Each wall is flat, endless, passes through zero and stands at right angles to its row. A trip goes straight from one point to another. Which walls does it cross, in order?

Walls:
(1): [ -8  67 -24]
(2): [-64 -23   9]
(3): [  3 -20 -36]
(4): [-98   6  51]
(5): [-36 -36 -10]
Trips:
[ 69 -11   8] to [-82  78   2] -> 3, 1, 4, 2, 5
[-7 70  3] to [ 64  30 -16] -> 4, 3
[-24 105  51] to [-92 -41 -41] -> 2, 5, 3, 1

Walls:
(1): [ 90 -77 -20  -1   8 -38 -23 -22   3  56  51]
(2): [  7   8  26  36  48 -39  63  37  44  11  -5]
Trips:
[-19 -33 -20  27  34 -30 -54 -54  -1  22  -3] to [ 14 -28  26 -21  29   7  60   1   3  24  20] -> 2
[ 35 -29  16  20 -61  -4  23  18  20  43  41] to [-35  -6  10   5   2 -98  34  44   6 -15  25] -> 1
[  8 -19  40  -3  31 -30 -28  19 -27  12 -20] to [  5 -63   7  72 -50 -19 -41  20 -47  10  35] -> 2
[ 25  -1  21 -93 121 -36 -47  13  -8  22  -1] to [ 37  -1   8 -15 -16 -66 -15  25 -80  60  20] -> 2
[ 14 -13  39 -51 -44  13 -28 -43 -99  21 -13] to [-34  24 -16  13 -31 -69  33 -18  -1 -10  44] -> 1, 2
[ 17 -17 -46  76  -7 -33 -11  35  11 -10 -45] to [ 23   9  32   5  10 -17  35 -28  91  -6  40] -> none
[ 22 -65 -17  34 -28   1  41  38  58  19  52] to [-22  -5  -7  84 -11 104 -45   2   6  47 -30] -> 2, 1
[ 17  16  31  31  32  16  14  31 -56  14  85] to [-62 -31  -3  23   7  41 -83  12  90 -25 -32] -> 1, 2
[  2 -23 -14  -5   0  -9 -54 -40   3  42  -8] to [-13  45   5  10 -10  31 -17 -42 -12 -31  20] -> 1
[ 27   5  42 -44  56  34  25  42  -5   7 -46] to [ 58   4  38  28 -18 -42 -26 -21  66 -26  31] -> 1

Walls:
(1): [-67 -41  24  62 -27 -74 -61  -2  40  73  23  58  13 -41  51 -46  15 -34
  14  -1 -10 -19 -23   8 -29  -9  49   6 -26 -17  29 -16]
(2): [-44 -31  30 -49  37   4 -19  14  33 -29  19  46  21  33 -41  47  60 -73
 -13  18  54 -31  -4  39  55  -1  33  17 -53  40 -43  18]
(3): [ -9  -1   6  -1 -55 -38   1  43 -53  35 -13  -4 -13  -5  25 -19 -15  50
  28 -80 -13   1  -5  -1  -9  26 -35  -6  -8  34  31  37]
(4): [ 36   7   0 -15 -34  15  -1  11  25  16  24 -27 -12 -47  17  51  19   3
  -9  31  13 -24  -1  28  23   1  12   6 -29  32  25  71]
Trips:
[-40  16 -46 -53  11  65  44 -19   3 -21  11  19  28   2 -16 -10  23  22
 -21  -2 -39  18  18 -11  17 -41 -43  -3  34 -21  -9  46] to [ -6 -31 -11  18 -25  33 -24 -12   5  17  37 -46   9  -6   8 -19 121  57
  43  53 -10  22 -27   7 -22 -83  28 -10  11  49  32 -29] -> 4, 1
[  1   1 -32  23   1 -15 -19 -28  17 -16 -19  11 -20  18  28 -61  19   2
  59  50 -53 -42  18  -4 -42 -44 -25 -14 -12  10  20  50] to [ -4  48 -25 -13 -10  13   6 -12  41  -9  14  -3   0 -34 -18 -26 -25 -18
 -19  -9  -3 -17  18 -59   1   5 -54 -27 -22 -29 -85   3] -> 4, 3, 1
[ 17   6 -32  -1  67 -51 -48 -14 -16 -32  30  43 -45 -49  -6  64  51 114
  22  13  44  40   6 -70  20  59  -6  45  54 -28 -33  25] to [-41 -86 -22 -24 -10  44  26  15   1 -19 -53 -22   7 -35  13  66  32  -8
 -16  26  55 -74  20 -21  -2  16  25 -15  -1  24 -11  10] -> 2
[-65   3   9  -1 -63 -15  13 -50   5 -43   8  33 -37 -21 -22  31  -7   5
 -40 -33 -78   4 -35  27  11  33   7   9   3 -10 -30 -31] to [ 28  25  19  19 -78 -31  33  83  20 -42 -66  54 -13   9 -12  20 -62  80
  -7  45  -5   3 -34 -18   5 -12  55  66  36  -5  63   0] -> 2, 4, 1

Walls:
(1): [  6  30  57   0 -68  36  12  59  66   2  90  -1  73 -27  -9   1 -13 -63
 -58  58 -78 -53   5 -62 -39  -7  46 -22  17  52  10   0  -4  68  -5  41
  18 -13 -25  71  31 -22  17 -14  44 -34 -14  15]
(2): [-73   4  53 -28  15 -48  42 -34  56 -73  25 -15  14  43  22  95  20   0
  -3  -6 -49  34   9  10 -49 -10 -39   1 -32  -2  30 -13  17  16  30 -26
  28  15  61  19 -12   6 -29 -26   5   2  -5 -55]
(3): [-10 -12  86 -38 -58 -10  20 -64  -6 -42 -39 -24  -7  23  13  38  44  35
  17 -62  20  29  37 -34 -17 -14  44  36 -63   2  19 -48  -2 -12 -17 -23
   5  63  33  20 -20  61 -29 -26 -10 -12 -68  13]
(4): [ 22   7  20 -86 -19   4   8  -2 -26  38   1   5  44 -20 -51 -25 -43 -38
  63   4  -5  21 -81   8 -13 -11 -75  29  -2   5  49  15 -14 -32  24  39
 -42 -57   9 -43 -54  54   5 -37  53  -8  48 -20]
Trips:
[-13  52  29   8  20 -22  57 -64 -48 -79  18  20  28  22  40 -47  -6 -33
 -29  24  14 -13  77   6 -26  86  11 -61 -25 -28 -63  51 -14   4 -10 -30
 -21  40  53 -21   2 -11  -2   2  40  56  47 -60] to [-24   0   8   1  93 -36 -35  24 -33 -58  74  69 -32 -23 -29 -59   3  41
 -54  -4 -25 -39  -9 -16  51  35  -2  13  63 -34  -6  54  23   2   7 -40
 -33  36 -52 -65  -4   2  20  82  50 -39  38  13] -> 3, 2
[-38   7 -57 -12  18   1 -42 -25  57 -45  14 -53 -28  37  -4   9  61 -58
   3  27 -72  49 104  34  16  31 -27  15  63  19 -12   3 -25  -2  -1 -39
   6  -8  -2 -16  20 -12 -13  35  48  52   1 -48] to [ 11  60  34  85 -11  47 -47 -34 -84 -39 -39 -20 -35   4  -3 -10 -37  39
 -49  -6 -15  25   1  20 -20  20  -1 -39  69  10  66  20 -41   8 -41  14
  20  21  22 -11 -10 -43  16  47  79 -82 -61  47] -> 1, 2, 3
[ 11 -80   7  30  11   5 -33 -23  37  45  11  21 -34 -54  51  23  20   7
 -25 -34 -30 -22 -19  31  -9 -44  -4  -3 -37  41 -63 -53 -83   5   5   1
 -67 -15 -25  67  41  11 -12 -41  -5 -10  27  34] to [ 78   4 -69 -72  18 -45  49   9  24 -37  61  -7  31 -36   7  54  74  29
 -18  17 -37 -30  42  95 -47  42 -32 -38  -4 -15  16  83  24  44  11  27
  36  79  -7  34 -47 -50  29  72  44 -54  10   9] -> 3, 2
[ -76    4   39   17   -8    8  -16   39    1  -12  -62  -96   14   72
  -51  -52   -9  -28   -1  -13    0   13    6    1   24  -48 -113  -46
  -29  -19   43  -61   18   41   37   24  -30  -10  -18   63  -35  -74
  -19  -19   13   60   32   74] to [-43 -35  14 -39 -24  73 -37  59 -33   6  20 -31 -19 -31  52  -4  43  33
  29 -33 -33  25 -14 -29 -12  21 -24 -22 121 -11  22 -13 -29  73  18  24
 -18  40   8  73 -19 -50  35  52 -31  -6  36 -14] -> 4, 2
[ -4 -46 -17 103 -25  -4  51  22 -18  12  34  94  26 -41 -34  31  -4 -53
  -1  14 -20  89 -17  27  19  71   1 -88 -39 -70 -26 -14  -7 -17 -10  28
 -34   6  59 -28  21  28  34  39 -20 -13 -10 -64] to [ -55  114   60   15    9   21   21   13  -31    4    5  -69   -3   25
    3  -21   37   99   39   31    1   61   69   44  -56    9   45  -39
   17  -13  -13  -17    1 -102  -10   -6   36  -29  -49  -18   39   -7
 -105  -17   48   17    3  -50] -> 3

Walls:
(1): [ 14  -8   9 -10  61 -20 -49 -12  25 -14  67 -62 -10  19  -2 -37   8  15
 -60  55 -41  34  20 -36  -3  15   8  59 -43 104  73 -58 -56 -18   5  40
  -4 -44 -47 -54 -23  75  -5  32  65  -8  12  -2]
(2): [   2  -21    3   37  -36   11   17  -46 -103   95  -76  -42    1   16
  -29  -45  -13   19    9  -27   57   80  -17   55   22  -11  -44   64
   63   26  -33   34  -46  -77   34    0   87   12  -37   17  121   53
   13  -22  -41   23  -83   15]
(3): [ -7  94   4  15 -94 -36 -25 -78  10 -29  11  47   5  37 -15 -58 -33  85
  20 -43  -2  40 -28  -1   5  34 -26 -31 -44  18  47  -3 -10   0  23 -46
 -63   2 -46 -12  -1 -29 -35 -10  40 -27  34 -33]
(4): [ 17  23  11  -4   0  62   1  16 -44  -4  28  25  20  -2 -29 -12 -28 -74
  24  -5 -28   4  39 -18   4  22  33  32 -57  70  17  20  65 -20  23 -10
  51  -1  -6  28  25 -16  56   6  42 -20 -53  -6]
(5): [ -22   49   29   35  -25   26  -10   85  -22    0   53   53  -17   75
  -21   12  -22  -90  -55   68  -54  -12  -22   38   20 -113   75   94
  -51   15   64  -25  -16  -30  -25   19   40   24  -75   41   19    7
  -38  -31   39  -63  -23   11]
Trips:
[ 12   7 -11 -41 -57  75  28 -10  10   7  -9 103  -7  52 -35  72 -28 -18
 -45  45 -52 -10  23  14  -6  -2 -87 -26  15  57 -32  49  -8  16 -13  16
  -5  78  11  25  16 -28 -24  65  14   5 -39 -46] to [ -86   12  -91   12   84   12  -20    9    1   71   22  -19   50  -51
  -27   52   21   -6   18  -34   -9   35   -8    1   80   -2    1  -51
   45   20  -19   18    3  -44   70    2   -1   66  -49  -55  -27   -9
   -3   44  -51 -105  -21   54] -> 2, 3, 5, 4
[-38  42  60  34  31 -72  58  20 -32  -6 -51 -25 -10  59 -57  17  27 -69
 -71 -15 -17 -30 -25   1   5  51  19  57  39  51  -7 -66  59 -46 -13 -23
  42 -10  -6 -23 -23 -30  18  24  58 -13   2 -31] to [   7   26  -68   38  -30   27  -78  -28  -49  -11  -29  -22  -10  -10
  -58   -3 -113  -30   -2   37   39  -78    3  -19   -6   18  -24  -25
   18   20    7  -10  -60    2   -1  -26   20  -19   33    7  -22    6
  -61  -23   19   43   44   24] -> 3, 4, 5
[ -73   -4  -19   39  -41    3  -48  -67  -71    0  -69   74  -13   92
  -46  -23    9   -7   -3  -18   12   10   14   66  -16  -68   26   68
   -3   -9   16    3   71   32  -20  -28  -25    5    4  -14   -3 -107
  -61   18   -2  -12   22   -1] to [-37 -43 -52 -59 -16 -72  18 -15  57 -49 -47  16  40  17  56 -30   9  59
  53 -21  14  28 -23  70  12   8 -44  51   0   5 -35  13 -14  84 -20  -1
 -61 -18 -25  37   6 -18 -39  17  -2  -8 -13  76] -> 4, 5, 2
[ 18 -54  18 -71  41 -13  84 -18 -20 -12 -50   4  14  31  39  90  -7 -35
  19  38  27 -19   8  61 -10 101 -23 -77 -45  30  44   1 -17 -11  14   0
  12  43  13  14 -83  22 -78  12 -45   1  58 -53] to [-72  -9 -40  24  17  -7  37  31  35  28 -35  35 -45  53   3  67  -9 -24
  91 -33   0  13  16 -32  25  19  24   6  -2 -32  74  38  42  78  20 -28
   6  -6  12  10 -35   3  16 -58  52  57 -10   0] -> 4
[-14   4 -78 -46  44  24  58 -36 -42  14 -13 -40 -87 -36  -6 -11  -7  38
 -39  13 -39  13  44 -40 -10 -43  13   9 -13 -43  24 -35  76 -17 -34 -41
 -55 -27   2 -71   1  35  20  22 -18 -27 -15  -3] to [ 32  39 -45 -12  67 -10  47  32  -3 -39  28 -34 -27  20   0   0 -32 -16
  44   4   3  27  -2  28  31  36 -75  -7  -4  21 -69  11  17 -13 -47   2
  50 -94  15  52 -53  16  60  51 -63 -35 -52  -5] -> 4, 2, 1
[ 35  23 -18  14  59  16  59  31   1  18 -61  28 -22  88 -12  -1   9  27
  52 -47  48  66 -68 -16 -44 -78 -30 -11 -37 -24   3 -43  21  13 -62 -35
  17 -28 -11   1 -12 -40  -1   1  10  26  10   0] to [103   7 -22 -57  -8  18 -40  27  32 -20  72 -29   8  -3  58  12  21  53
 -14  40  36 -45  -3   1 -48  21  21  -7   6  -9  -1 -76  37  42  -3   3
 -40  52 -61 -21   5 -27 -30  43   4 -25  54  65] -> 2, 5, 1
[ 15  -5   1 -13 -80 -40  19   9  92   8 -30  46 -23 -48 -15 -67 -53   2
  -4   3 -50  20  34 -19   7 -34  52 -32  55 -45 -16 -46 -12  16  74 -20
  -1  33 -43  -6 -70 -44 -35 -10 -80  19  45  24] to [-27  41  19  36 -36 -17 -75  14  58  91  38  20 -16 -18 -11 -27  80  32
  27  60 -35  19  29   4 -51  -1   5  50  78 -71  30  56  97 -18 -64 -13
   4  27  12   6  16 -38 -48  11 -64  18 -10  13] -> 5, 3, 2
[-37  42  -8  35 -14 -31 -52  46 -51 -62   1 -17   5  47 -24 -23  37  -8
  26 -33   7  19  22 -36  15 -35  15  14   8  13  12   0   1  38  10 -24
 -24  11   2  37 -24  35  -2  -3  37 -13  14 -28] to [-24  37  31  52 -22 -30 -60 -37  -2  40 -12  30  -1   6  54   6 -39 -26
  27 -73 -11  38  12 -21 -37  29  -1  31  30   9  26  22  19 -22 -63  57
 -71 -64  -3 -29 -15 -73  14 -15 -28 -51 -26  -8] -> 1, 5
[ 27 -13 -48  44  35  -1  50 -55 -15 -85 -43  11  53  65  51 -37  -2 -23
 -14  33   9  15  13  11   0  18  78 -47  29   1 -45 -12  31 -35  30  31
  -9  24  43 -29  12 -77 -17 -53  -3 -36  -6 -50] to [-58  49 -11  27   8  56  37  16  23   8 -15  17 -18 -14  23  -4   9  13
  32  43  21   7 -35 -83 -44 -26 -40 -46 -49  -2  20   1   9  23   2  -3
   2  14   2  82 -44 -45  59 -20 -60  14 -55  43] -> 3

Walls:
(1): [ -6  35  43  27  -9  11  38 -25   8  -6  14   7 -11  89 -22  19 -20  11
  44  61 -10 -39 -16   4 -26  12  12 -22  28  65 -53  46  47 -22  24   2
  18  30   6  26  -1 -13  41 -21  25  21  25  26]
(2): [-26 -17  -8 -12 -12   1  23  66   2   6  17  22   8  48   8  34   6  -1
  -1  25  34 -25 -49  11 -64 -24 -46  -5   6  38 -26 -13  14  -9 -30  47
 -21 -25  18  27 -57 -46 -20  -4  38 -55 -54   0]
(3): [   1   46   24   14 -111   57   54  -15   -8  -34    7    9   19  -92
    2  -33  -27  -68   23  -43   77  -25   83   42   35  -33  -42    1
    8   21   28  -68   13  -17   40   24   -5  -12  -16  -30    8  -18
   44  -26  -34  -51  -10   21]
(4): [  15   26  -19   48   11   19  -12  -58  -24  -15  -44    5   -3   18
  -18    3   -5   31  -54   31  -23  -21  -15  -71   11   19  -29    1
   -6   50  -11  -66   16  -53   23  -41   -6  -17   36 -114   25  -10
  -10    7  -10  -55  -23   39]
(5): [-46  13 -17 -16 -28  -9 -12 -12 -44  -2  38  -3   6  58 -28 -33 -10 -34
 -42 -25   3 -14 -36  -9 -36 -13 -46   3  -8  21  53  16  12 -14  15  17
 -51  45 -31  16 -90  16 -22 -15  57 -14 -49 -16]
(6): [-34  24 -62  36   7 -36  43  12  -5 -19 -26 -47   9 -32  31 -17  32 -15
  32 -33  39  19  34 -60   8   7 -19  35 -63  14  23 -12   8  40 -29  31
  -6 -25 -14 -30  77 -39  26 -38 -38   0 -33 111]
(7): [-33 -16 -24 -50  -6  34  16  37 -62 -32  69  19  25 -11 -10  -2 -27 -26
 -13  67  57  19  49  11  -8  13  40 -19   8  29  23  14  38  -8 -20 -31
 -69   2  27   1  30  45 -47  18  60  12  35 -72]
(8): [  8 -37  43  60  -7 -41  35 -11 -13  21  16  11   9 -32   4  32  12  -4
  22 -60  15 -32 -14  54  14  10  -9  20 -28 -36 -11  -1  -5 -14  43  29
   7 -23  41  -2  59  16   8  43  40 -19  20 -16]
(9): [-37 -19  -1 -15  16  15  10  25  15  -3 -15  55  -6  28  53  34 -30   0
  15 -33 -10   3  50  -2  -2 -41 -56 -14  -7  -5  37  38 -59 -28 -38 -11
 -84 -35  12  41 -41  18  11  93   6  28 -10 -23]
Trips:
[ -6 -21 -22   8  12 -17 -17 -34  45  -2  17  11   4 -44  31  26 -61 -74
  36  -1 -29  27   0 -56  35  -8 -25  32   5 -24  21   0 -27  36  36 -28
  18 -66  45  43 -10 -40 -21 -51  23 -27  53   6] to [ -56  -44   59  -17   33   34    9    6   42   -8  -32   26  -42  -18
  -12    4   18   29   26  -55   -8  -71   -4   -3   -6   26  -38  -31
  -27   18  -22   15   63   21   12   -3   37   12   32   51    6  -27
   37  -24  -12 -110  -16  -43] -> 2, 1, 6, 9
[-51  25  42  -6  20 -26 -23 -23 -17  54  39   7  -4  -2 -25  41  -1  16
 -23  18  -1  19  12  25  11   3  30  -8  -8 -35  36  35  -6  27 -37 -40
 -16 -28  42   0 -38  45   1  14  18  56  16   2] to [ 63 -35  13  38  29  51 -15 -27 -23 -27 -38  -4 -74   6 -14  48   3 -30
   6  65   2 -32  -9  37  41  16   7  28  42  17 -43 -19 -19  18  23  46
 -31 -15   1  48  29  32  -6   3  27  40  21  68] -> 1, 5, 9, 4, 7
[-17 -45  24  15   0  -2   7  19  -6 -53  30  34   6  35   7 -39 -53 -13
  13   5 -46   5 -29   2 -20  -4 -21  70  21 -16 -14   9  -5  48  29 -31
 -15  18 -12   4  48   4 -53  -8 -48   9 -57 -35] to [-20 -25 -23 -29  54  19  52  20  11  40  -9 -17 -40  50 -23  41  22 -57
 -25  -6  20 -33  46   3  15  -8 -25 -14  -9  -3 -19  24  43   1 -14 -24
 -20 -36  24   1 -28  48  -8 -70  64  -1 -13  45] -> 1, 6
